Rows are points. To make a cloud, some directions were put in groups of two or more. Within a group, all points are equally far from the middle, so they leave a hole (a ring in 2 directions, a hollow ball in 3). The other directions are filled evenly. Then the cloud was stretched, turned, moved and blurred a little. Count the holes, and give their numbers of directions, smallest first.

Cloud, 15 rows:
12  45
45  21
-14  39
-42  -15
-43  -6
-18  36
-20  -49
48  18
-28  -44
50  -4
16  -53
-42  -15
-40  8
47  -19
41  30
Holes: 1 (2)

Cloud (21 x 3):
-18  -18  58
-36  17  21
-5  -51  42
23  -16  40
0  -2  60
-13  51  21
8  32  -14
0  -48  7
20  -25  22
5  -24  53
-30  -21  55
-4  -54  38
-33  17  3
9  54  -8
-14  48  29
-49  -1  13
38  19  54
-36  3  43
-11  -22  58
29  19  -7
-22  35  9
Holes: 1 (2)

Cloud:
17  -2  9
12  44  -40
-10  9  -28
9  -14  28
-43  -1  8
-23  -8  -27
19  -20  51
-36  17  -30
-35  22  -40
-36  -2  -11
-45  15  13
-56  -7  -51
1  28  22
7  -5  3
-10  46  -60
-4  43  -28
27  5  4
-23  37  -1
-34  -23  -32
2  50  -46
Holes: 0

Cloud (27 x 4):
50  -17  -38  -23
42  3  -26  -39
-5  35  -40  -9
1  43  -4  -12
-51  -15  -21  -11
-52  -10  1  -7
60  -3  13  -10
9  16  37  35
28  -17  38  20
-16  -26  -46  -32
-14  22  19  -18
19  35  -24  22
-49  -16  -25  -13
-26  14  -49  -1
6  -54  -5  -1
-26  -7  -26  33
-9  29  31  27
-30  11  -46  7
1  25  -43  -27
41  -6  -38  -37
-41  -8  -8  33
-4  25  14  -23
5  36  25  26
-8  -14  -28  34
0  4  38  37
-32  -14  14  -22
15  13  -42  -38
Holes: 2 (2, 2)

Cloud, 31 rows:
-8  -8  -32  -33
-1  -39  9  1
-6  -3  31  -2
-17  5  30  17
-18  8  17  34
-60  -2  14  -11
17  -33  7  2
-25  -15  -13  -41
-25  -7  6  12
-14  17  12  -17
-28  -35  14  -33
-25  18  -2  -3
-3  -17  21  -44
-19  -31  -28  -4
-44  -17  -38  21
3  -15  23  -17
-27  8  18  -47
-1  -8  -8  23
-4  -38  -28  -3
-23  -7  -8  -22
-21  -25  -19  -30
-8  -25  8  -60
-24  -22  19  -27
-18  1  -41  1
-54  -28  5  -3
18  -20  13  -26
2  11  2  -28
-27  -21  12  -17
-9  8  24  -37
31  -12  1  -23
-4  0  3  -33
Holes: 0

Cloud:
-10  11  -8  23  -33  51
-21  -8  5  25  15  13
-3  -7  44  -29  -8  5
8  -3  25  40  7  9
-32  -3  -8  -17  39  -16
-9  6  20  35  -8  -16
-33  25  -7  7  -18  28
-40  19  -9  -29  14  -4
-14  0  10  -13  39  -17
-33  2  -26  17  52  -7
-24  -13  12  5  -9  4
-36  8  9  -33  -15  32
-30  4  11  -38  0  12
12  2  39  -1  37  -33
-4  16  18  3  -31  24
-14  18  -9  8  -33  54
-1  1  -22  2  27  2
5  22  13  -6  23  5
-14  21  -21  57  17  9
26  17  38  34  16  -1
-33  -6  -1  20  6  40
-26  -10  -16  22  18  24
-12  -3  27  26  7  -26
-27  2  -3  12  -1  -28
-7  11  15  37  -14  2
26  19  39  19  -19  -1
28  16  36  19  3  17
10  29  5  32  25  5
-5  14  28  6  15  23
-3  15  24  -24  17  -37
30  25  19  45  8  -24
9  1  -9  33  -13  23
-24  11  17  0  -31  52
-17  -14  6  -45  -8  -1
-14  18  -20  -8  11  -24
-1  19  10  9  -31  51
-11  -8  -3  -5  43  -51
-14  -24  8  -3  1  -4
14  11  15  -25  1  13
23  -2  30  -19  34  -47
38  -4  9  -6  -6  -14
-45  6  -40  20  1  10
38  13  53  5  -13  10
2  -15  -10  4  21  2
10  -1  46  -22  6  3
2  13  -23  17  28  -38
-9  12  -22  8  5  -24
34  8  60  12  -10  10
13  -5  19  42  18  -4
10  -6  30  -20  12  20
-3  3  38  4  13  9
-13  -1  14  -40  5  -14
-44  -3  -29  13  42  -21
Holes: 1 (4)
